Each row is a point. A path goes straight from each point to the next, and from the last back to the first. The post is the endless flat space through its rows: a point in 2 columns, a line in 3, a plane in 4, and so on, so that a path can go around it. How many times does the path go around the post? Going back the other way cancels.
(in the rows, 128 means zero)

Post (1 x 2):
133	127
Path (15 x 2):
176	139
124	161
92	149
104	97
146	98
165	123
151	88
118	116
73	139
124	151
163	163
94	159
98	122
121	77
153	109
Times around: 1

Post (3 x 4):
112	130	119	88
131	149	199	100
99	133	98	124
Path (13 x 4):
99	143	124	97
99	122	187	94
122	94	143	121
125	115	169	84
125	118	112	103
157	144	99	78
107	166	105	79
86	149	133	117
94	113	130	97
117	113	135	107
156	101	100	75
137	161	135	136
108	179	145	99
Times around: 2

Post (7 x 8):
141	114	138	107	117	104	142	135
136	104	171	172	96	71	31	199
136	126	128	98	140	207	153	174
132	136	108	115	184	113	146	99
130	123	79	97	144	109	112	92
140	127	151	167	103	153	100	136
139	115	95	156	125	95	126	143
Path (9 x 8):
179	110	132	155	131	85	107	135
148	75	115	101	129	108	110	181
107	107	120	149	167	148	100	138
118	86	87	131	130	136	99	144
163	92	122	130	145	125	122	137
137	136	136	102	163	140	53	164
139	131	120	131	106	92	115	113
133	145	121	137	133	108	132	137
158	123	106	92	110	111	99	177
Times around: 0

Post (11 x 12):
131	138	65	160	47	167	116	135	169	98	72	175
124	134	99	154	157	155	169	127	110	149	136	173
112	122	156	109	103	132	89	178	193	160	107	151
111	135	145	64	152	149	66	150	135	88	80	108
128	138	128	149	94	149	148	107	120	141	102	86
118	123	68	146	195	200	105	110	148	135	108	146
115	167	154	130	130	85	108	86	125	96	65	159
103	128	173	153	99	179	90	97	86	195	125	120
128	130	161	72	118	129	153	123	167	154	177	153
120	143	145	139	143	78	132	105	101	160	179	127
120	119	93	100	109	189	92	129	143	190	82	152
Path (18 x 12):
115	119	105	163	116	165	90	111	145	112	131	156
158	108	111	113	109	120	146	91	163	141	149	134
133	141	150	112	150	169	134	122	111	197	108	143
139	163	146	141	160	159	92	121	133	142	96	152
102	162	134	151	124	193	89	138	190	155	87	156
89	148	143	128	127	104	134	137	133	132	98	117
105	112	109	136	117	169	106	96	123	114	139	134
131	101	150	147	141	133	121	114	138	176	139	134
163	129	122	143	133	158	109	143	145	150	126	129
123	160	108	131	98	169	99	110	110	122	121	164
111	183	115	154	150	163	139	128	123	141	102	132
65	147	136	142	153	206	115	134	152	132	107	112
91	97	138	112	77	136	120	115	131	131	117	134
141	92	134	148	109	150	154	120	134	187	81	139
138	118	113	122	88	165	77	120	162	135	152	148
141	163	161	112	122	176	111	111	131	153	125	147
109	153	153	100	109	149	132	152	130	123	78	138
106	117	82	140	123	156	120	154	154	107	139	144
Times around: 3

Post (17 x 18):
169	106	33	131	128	87	183	49	132	161	126	120	137	111	127	121	165	152
128	137	139	64	81	92	110	133	134	152	75	121	125	113	156	147	106	141
153	113	116	161	118	103	172	92	110	107	193	185	181	98	131	119	114	77
136	117	165	146	68	117	142	141	45	154	70	181	103	117	106	115	122	128
139	125	114	174	123	152	89	129	116	128	104	145	145	106	124	164	150	91
137	111	108	155	127	128	147	119	159	170	134	162	137	101	103	94	113	72
125	123	172	159	137	130	144	143	136	159	101	135	113	123	186	119	123	126
122	122	136	154	95	140	121	144	139	122	129	112	99	102	173	119	106	85
126	132	154	160	102	141	75	123	135	106	143	128	157	128	107	122	108	133
133	134	118	129	133	156	95	167	128	135	147	106	129	121	136	145	117	137
131	125	173	108	73	171	120	123	132	174	94	144	94	141	109	169	121	170
119	124	139	149	115	151	154	132	135	118	95	91	175	117	111	146	176	119
132	133	128	140	129	150	134	136	153	101	101	126	122	114	134	139	197	149
140	125	109	117	45	115	63	149	140	190	138	146	156	109	142	130	119	142
143	103	160	150	127	139	90	114	108	174	159	148	135	108	135	100	189	79
132	132	149	151	109	83	138	146	141	117	150	126	145	160	110	162	130	120
166	139	85	111	150	200	137	114	143	142	120	139	106	249	140	141	155	139
Path (7 x 18):
128	139	129	129	111	138	151	134	135	145	120	163	132	150	139	127	140	98
163	148	134	160	120	132	93	107	127	161	109	161	90	127	138	134	135	137
163	129	141	99	93	137	105	133	165	110	83	149	144	95	94	94	139	97
133	106	129	131	115	162	146	151	135	124	137	136	105	143	149	151	136	89
127	118	126	154	119	126	137	103	139	142	100	148	129	157	94	144	143	98
112	135	115	166	100	142	140	120	100	166	96	190	129	131	109	129	127	95
119	116	137	147	91	123	120	106	121	135	146	110	126	137	173	127	126	126
Times around: 1

Post (17 x 18):
140	129	195	76	102	151	148	141	150	101	160	177	116	101	116	122	148	149
141	158	140	107	92	145	154	114	133	75	143	130	180	160	100	130	153	107
182	134	132	170	138	73	144	100	146	188	83	52	142	126	122	99	106	104
131	132	175	120	151	155	171	151	127	111	156	168	165	125	128	147	120	130
155	168	80	158	101	124	168	117	156	186	139	109	119	83	106	159	77	179
105	121	132	130	145	122	111	143	133	100	143	169	126	108	146	124	156	98
168	164	89	150	162	170	156	76	140	179	84	86	93	97	95	146	91	191
123	123	148	138	124	114	162	158	112	92	99	173	125	105	155	82	134	130
139	134	180	147	128	130	154	141	113	47	171	153	137	95	129	130	163	152
141	150	142	155	128	88	109	98	111	166	97	90	187	76	110	82	105	109
128	152	162	122	92	124	141	83	96	104	169	148	139	180	66	154	89	126
129	170	175	101	131	96	122	142	130	72	133	145	146	127	129	148	110	135
112	131	162	101	132	125	127	144	128	83	182	151	152	159	106	93	133	164
125	109	150	72	138	92	172	141	114	82	145	168	144	94	144	134	165	146
151	166	126	117	124	119	159	76	147	93	180	131	145	134	83	109	61	112
119	138	160	122	128	104	139	124	109	144	126	104	138	98	213	91	133	109
163	164	108	132	129	118	131	134	99	166	128	50	137	112	82	108	84	95
Path (18 x 18):
136	104	139	135	125	139	174	134	75	115	98	118	136	145	140	123	102	155
138	146	138	123	156	136	165	92	124	106	199	145	181	153	113	105	78	170
133	123	140	131	170	106	140	139	102	97	117	161	153	110	108	118	141	126
139	144	174	149	149	149	158	124	158	111	99	169	146	136	108	135	146	164
117	161	165	111	80	125	134	139	148	128	93	127	117	114	101	149	130	117
121	102	141	85	107	111	157	154	130	127	159	103	151	134	152	89	126	122
174	169	160	115	139	137	69	131	98	97	174	96	169	53	80	136	85	128
161	197	158	151	141	125	143	126	90	80	137	140	164	92	98	108	102	139
116	172	117	134	139	101	149	123	124	94	111	153	134	77	118	86	131	136
113	132	170	126	128	68	133	115	133	113	136	152	120	120	96	110	149	91
150	179	140	105	124	131	167	128	123	91	146	150	170	117	106	104	125	129
172	161	117	127	179	144	131	104	114	122	119	137	123	82	115	125	76	147
181	133	149	118	107	123	191	62	141	86	88	128	136	116	121	128	132	146
137	115	136	132	122	97	157	109	120	146	152	71	148	130	80	148	93	118
144	151	184	102	124	86	173	107	113	127	110	91	74	119	116	125	114	163
108	175	119	133	166	109	147	114	135	139	142	152	146	155	140	116	95	63
154	139	138	143	111	159	111	112	127	148	132	148	166	103	112	107	175	148
172	125	152	90	123	126	146	105	112	116	149	109	134	134	134	123	132	142
Times around: 0

Post (17 x 18):
137	120	180	102	103	136	119	99	110	142	140	117	176	118	146	181	135	114
105	129	108	172	104	157	116	130	95	115	64	155	179	111	148	132	99	131
131	144	99	125	143	144	141	142	122	172	160	140	62	139	105	88	129	147
161	109	152	132	67	127	143	103	153	131	138	93	183	88	150	120	118	113
106	132	138	112	136	118	166	169	144	148	139	131	92	175	81	83	91	137
156	157	138	117	120	119	178	162	129	135	137	133	53	130	102	126	97	167
160	130	152	104	105	75	115	102	119	134	126	97	156	148	154	116	106	126
151	102	134	80	74	129	97	77	169	130	93	91	198	121	167	168	111	100
130	138	130	92	91	136	164	81	123	103	111	121	147	120	124	135	129	97
72	122	114	199	135	120	100	115	137	99	94	149	125	105	142	125	90	117
78	100	121	144	106	112	100	137	115	100	92	126	138	61	103	114	119	137
123	190	147	128	114	126	116	166	117	143	109	128	89	107	108	90	129	115
129	135	113	117	142	102	182	173	115	157	145	145	84	137	131	113	174	126
117	166	128	140	110	125	167	160	135	132	143	119	60	159	136	89	143	180
151	171	120	119	178	139	160	160	117	148	134	100	90	139	89	119	140	146
128	118	150	83	120	145	117	97	153	122	123	117	189	81	191	127	97	135
125	158	136	145	144	110	156	145	147	163	117	162	84	145	86	82	147	155
Path (26 x 18):
143	197	127	141	104	134	119	109	155	147	122	142	83	135	119	68	142	129
168	172	120	146	135	102	139	171	84	141	98	114	114	127	81	144	106	133
109	115	141	150	96	114	134	127	159	156	140	102	121	99	101	120	127	127
88	94	115	155	147	159	147	130	135	134	135	122	136	103	127	122	133	120
168	127	153	140	125	136	105	122	139	124	178	62	106	92	172	139	161	137
167	146	125	100	142	52	112	123	120	175	144	159	91	176	109	150	161	108
127	183	135	168	126	152	154	145	119	175	154	158	114	185	124	125	125	158
80	151	104	141	108	122	102	88	128	110	62	132	145	83	124	117	153	101
115	130	140	100	80	79	117	80	215	140	107	101	161	94	118	122	115	96
133	170	126	121	111	108	169	90	100	85	177	114	89	130	169	127	124	158
163	144	169	93	94	159	98	159	120	103	130	115	142	59	147	95	83	198
148	141	193	156	87	129	150	130	116	148	147	105	97	136	55	70	118	191
144	156	106	150	119	117	156	126	138	130	78	108	96	99	110	117	110	137
97	109	115	124	99	102	142	130	179	164	105	133	155	167	117	106	163	86
120	134	138	92	87	121	128	140	149	84	115	107	153	81	124	107	39	100
118	130	131	83	187	127	158	165	130	91	127	76	147	67	114	74	159	152
126	104	156	127	40	147	149	124	144	113	78	146	129	95	98	144	119	95
135	143	136	93	164	142	162	152	110	132	101	97	133	118	118	162	120	137
125	133	150	139	101	119	114	88	180	158	120	150	142	93	141	132	121	81
135	150	162	74	168	106	126	104	111	146	143	95	113	116	167	99	156	129
112	128	123	115	159	135	85	117	176	160	132	113	87	129	143	122	170	167
141	149	140	127	125	63	157	133	121	126	160	104	90	163	90	133	164	84
108	127	101	125	91	81	112	97	151	125	131	125	135	145	117	129	119	126
147	157	109	108	113	105	139	161	68	136	88	104	118	128	78	137	103	65
68	99	149	86	112	152	113	143	141	147	128	134	111	104	82	102	108	140
112	121	167	137	139	141	123	101	131	113	130	140	100	170	106	146	110	121
Times around: 1

Post (17 x 18):
130	140	134	84	146	175	133	119	130	147	96	117	122	129	109	133	126	180
115	138	105	139	154	116	90	103	112	95	95	156	147	167	117	132	194	106
91	165	113	108	142	85	87	83	120	88	139	156	168	87	123	175	138	112
141	158	130	129	90	109	141	70	81	144	87	135	115	118	136	109	103	93
98	133	133	107	106	83	147	125	102	125	44	87	123	118	110	85	107	97
125	143	131	143	168	129	114	144	131	145	93	132	63	125	105	104	135	139
79	149	147	165	154	85	154	119	134	100	96	139	121	101	120	87	169	133
137	136	156	115	112	109	96	94	151	163	88	164	117	84	53	138	138	162
108	129	88	131	137	86	138	113	129	119	93	182	91	131	119	163	164	169
114	112	112	150	77	179	129	143	86	134	169	102	118	189	97	119	166	111
126	106	106	181	102	130	130	131	134	94	87	137	168	101	155	146	96	71
116	116	108	125	133	117	134	117	156	176	107	117	197	163	118	68	108	134
197	135	134	128	138	137	142	137	116	167	117	172	131	71	138	103	129	69
141	122	139	69	107	144	82	110	178	152	88	96	132	147	119	94	123	168
122	109	123	155	80	111	126	162	98	142	77	158	153	121	144	106	99	141
110	115	178	123	67	128	124	138	147	133	70	100	175	139	167	169	60	66
143	127	164	109	102	124	129	131	128	110	158	162	136	145	60	136	112	160
Path (29 x 18):
115	153	136	118	127	138	134	143	132	125	138	146	89	121	174	124	121	88
109	100	104	143	145	125	134	107	123	117	56	157	116	112	77	126	100	105
85	131	126	103	153	86	67	118	88	150	95	141	121	67	160	144	128	106
151	120	114	122	118	95	176	102	140	105	96	129	126	117	151	117	114	103
104	162	157	67	110	78	132	141	90	117	115	143	169	103	137	129	140	152
107	164	151	122	135	155	137	126	143	104	80	116	177	136	100	118	124	135
156	133	141	139	107	128	121	132	177	115	99	153	131	143	156	115	107	66
92	113	130	125	123	159	128	130	140	150	100	130	108	176	161	118	135	120
112	76	156	122	108	149	181	159	53	133	67	151	172	144	101	143	130	97
118	107	136	131	99	105	126	112	169	157	115	116	133	143	61	77	129	109
93	186	128	92	105	140	158	91	129	127	93	126	123	130	165	68	142	165
127	160	142	158	135	133	155	162	100	104	125	160	135	140	83	133	124	141
102	109	119	155	101	114	119	142	146	168	147	89	145	151	49	113	100	100
146	116	144	121	132	118	134	132	130	152	124	143	138	107	93	123	177	143
157	86	96	105	130	103	79	129	107	164	69	147	165	97	118	139	137	81
139	138	171	153	148	121	134	103	133	96	74	136	158	105	101	134	71	174
92	170	154	140	137	90	161	82	175	146	113	109	163	149	121	139	115	103
131	154	90	102	165	87	142	133	150	144	75	187	122	116	97	133	187	129
97	147	116	110	134	124	139	48	155	177	152	144	167	166	92	128	109	110
140	140	175	119	139	142	127	94	151	162	63	165	139	53	142	129	101	100
121	144	146	145	105	122	109	112	157	119	77	134	136	96	139	153	83	68
149	155	141	115	123	129	128	134	146	124	70	120	113	127	88	103	170	114
109	117	98	136	89	78	98	125	150	113	157	94	159	101	44	102	132	150
118	103	108	126	94	97	131	130	140	138	130	114	157	138	104	121	75	180
127	84	117	123	153	129	144	114	160	127	114	136	83	126	86	127	137	170
104	103	136	133	107	114	139	105	178	111	92	145	143	124	145	95	106	174
138	148	133	106	134	137	135	112	140	120	77	162	119	99	117	106	154	123
121	137	117	165	102	89	150	96	176	147	108	129	142	119	134	79	111	117
126	152	80	67	111	142	100	108	141	160	103	111	158	97	116	117	180	125
Times around: 0

Post (17 x 18):
138	131	149	121	81	139	153	150	88	116	128	132	127	99	153	144	113	111
115	116	147	133	160	139	133	95	137	105	163	103	120	108	137	153	119	134
88	133	87	142	177	113	107	109	91	95	133	141	126	195	167	80	116	138
118	134	146	162	138	104	119	132	108	121	99	143	117	123	126	148	128	135
127	100	92	153	133	103	87	156	136	200	148	106	163	131	90	127	134	141
142	131	116	91	161	124	126	133	98	142	136	142	123	114	83	144	126	123
120	75	126	129	134	134	133	98	171	117	146	175	123	102	130	91	140	123
143	105	136	131	118	139	151	158	106	131	96	90	119	106	144	153	149	87
144	117	75	168	178	158	94	128	94	124	128	155	127	151	126	140	94	128
108	116	126	128	132	112	151	114	143	135	110	98	104	145	140	150	105	168
130	134	138	99	124	111	133	171	113	92	158	146	105	116	94	148	102	100
77	97	90	177	144	168	187	116	126	130	166	114	131	112	152	126	122	136
156	138	151	145	141	139	128	119	98	125	147	108	104	160	132	108	142	119
111	101	113	145	131	148	201	105	120	46	171	116	135	142	178	160	127	158
148	184	143	126	85	134	98	148	153	69	123	98	106	127	106	138	160	144
173	105	168	147	133	130	133	134	91	81	81	90	119	86	137	114	125	149
106	120	131	148	89	137	154	108	106	74	129	97	122	140	130	155	128	131
Path (23 x 18):
110	132	130	164	118	116	151	132	146	143	116	118	119	119	136	130	108	149
139	125	162	113	91	122	146	163	87	95	135	88	159	119	79	184	105	131
105	180	152	118	155	159	127	123	149	127	126	95	77	131	161	168	134	179
139	106	138	139	126	155	139	131	98	127	127	91	106	130	161	157	121	116
96	134	163	88	147	170	196	154	115	98	153	58	78	125	119	145	84	135
86	100	105	158	159	116	130	123	93	78	140	146	167	118	134	116	84	107
157	105	112	160	94	158	115	72	122	117	132	158	134	114	157	128	128	121
142	101	110	77	79	109	117	156	63	67	128	117	140	134	154	113	139	109
171	83	118	181	128	155	72	119	84	127	149	156	120	162	89	125	129	116
146	99	122	112	99	119	123	149	86	129	120	138	120	122	122	128	119	97
114	176	177	172	133	95	139	134	96	76	152	142	126	129	138	121	153	119
183	133	160	171	129	167	131	179	76	105	127	146	125	129	99	88	119	97
155	94	87	157	152	161	90	142	170	137	96	128	87	130	51	149	134	159
84	53	107	177	101	83	169	143	122	107	151	118	125	127	123	139	123	159
173	146	107	156	113	164	137	133	97	91	112	106	122	125	185	130	136	101
82	119	195	163	84	101	134	102	148	102	83	116	98	78	90	174	94	118
153	86	88	109	132	133	101	142	194	63	88	131	132	132	135	111	162	162
110	127	129	170	110	116	145	95	119	132	134	152	100	129	119	161	56	227
171	114	71	126	75	162	117	110	106	133	137	222	99	124	139	101	58	114
147	98	105	142	127	125	150	73	118	88	112	159	161	164	133	189	155	124
119	100	153	156	85	149	142	137	104	151	83	113	148	106	61	148	166	122
108	35	112	140	125	152	139	118	78	141	153	125	155	127	161	113	139	41
84	112	135	148	159	136	166	90	141	136	106	102	79	82	162	123	141	120
Times around: 3

Post (17 x 18):
182	140	95	115	95	155	64	81	74	151	186	122	102	161	116	103	115	72
148	120	112	110	148	154	132	112	118	125	142	176	110	134	106	102	141	109
116	121	140	112	124	128	138	104	131	138	111	124	109	125	128	124	138	131
86	178	144	117	137	114	133	212	81	189	117	120	114	162	64	105	129	122
134	134	87	116	120	151	123	72	143	125	138	132	147	117	87	142	145	136
135	128	144	109	145	172	122	64	110	123	155	138	113	114	116	146	120	137
148	152	143	124	101	119	120	94	126	129	138	155	128	68	151	137	116	143
143	128	117	92	163	125	99	105	130	121	148	134	136	122	128	123	150	109
136	134	129	117	133	174	114	171	84	153	123	90	118	159	104	112	133	129
130	116	126	115	131	113	111	101	165	138	142	146	96	108	97	108	136	147
149	130	125	138	121	108	141	122	151	111	137	129	109	129	98	152	132	147
110	114	160	128	109	158	96	120	152	133	136	143	135	103	142	152	139	87
104	98	147	202	154	115	133	185	115	161	114	119	105	115	138	147	152	141
86	131	128	145	131	125	128	165	126	118	155	135	107	78	141	149	170	117
123	141	118	146	115	120	145	108	138	111	167	107	150	109	144	145	101	158
137	103	125	119	125	130	86	99	86	143	123	160	104	145	98	123	111	165
139	127	129	123	108	133	139	58	119	86	170	135	148	104	85	111	139	128
Path (30 x 18):
157	157	156	138	143	150	180	107	117	123	135	126	123	115	143	122	129	151
151	108	128	128	76	135	74	64	97	145	127	192	143	100	100	102	156	112
156	101	146	141	138	145	119	84	157	104	172	80	146	80	143	71	144	156
134	149	80	193	116	146	143	110	120	128	187	93	110	123	144	123	112	91
85	119	131	91	187	155	107	120	141	128	103	104	149	79	128	165	158	139
159	124	153	108	151	103	95	109	127	133	124	139	157	84	130	155	163	91
88	97	114	97	123	125	123	64	149	143	103	167	100	79	100	124	197	111
72	136	161	124	81	94	167	198	145	150	108	150	142	120	118	145	132	143
144	120	131	125	43	123	69	31	150	163	143	154	105	131	114	126	137	125
141	123	156	138	202	148	143	119	114	101	167	130	117	153	88	80	154	161
148	131	121	102	146	185	139	115	81	130	135	143	108	165	70	148	129	184
110	145	67	137	106	100	95	113	119	153	148	138	115	138	137	119	174	108
146	112	161	155	197	196	168	108	141	126	140	145	40	121	135	115	131	144
142	122	98	100	127	180	88	81	61	109	154	169	194	142	45	89	110	124
181	135	123	141	137	123	129	133	67	148	151	88	118	143	113	134	77	163
117	112	108	98	126	94	115	178	148	154	98	140	97	119	116	126	172	166
131	117	145	129	98	161	77	82	128	134	150	137	172	146	119	163	134	123
174	168	151	90	120	106	140	161	128	94	138	161	120	137	163	105	152	112
193	119	83	99	134	178	48	86	91	164	142	133	127	150	106	131	128	140
125	153	107	118	129	130	147	122	82	146	168	165	110	134	88	124	130	91
151	135	114	132	94	238	153	117	74	128	157	153	103	131	62	132	85	124
166	115	163	149	155	169	137	87	153	131	174	122	146	140	88	156	134	67
152	150	145	103	78	137	125	151	117	162	75	163	104	121	118	148	164	136
130	130	186	128	149	92	166	134	133	116	106	179	104	137	151	152	130	122
158	152	123	106	136	112	159	84	170	125	135	110	85	162	118	126	100	142
136	97	123	120	147	138	89	132	74	125	139	139	84	166	94	108	116	125
142	131	140	118	144	184	141	70	98	113	171	98	113	98	91	147	122	153
102	102	170	130	81	127	88	159	70	139	155	189	142	116	117	140	122	139
196	115	119	178	139	84	122	107	119	120	145	155	98	100	127	102	175	156
118	135	141	167	73	82	155	69	114	107	149	132	117	92	106	101	138	145
Times around: 3
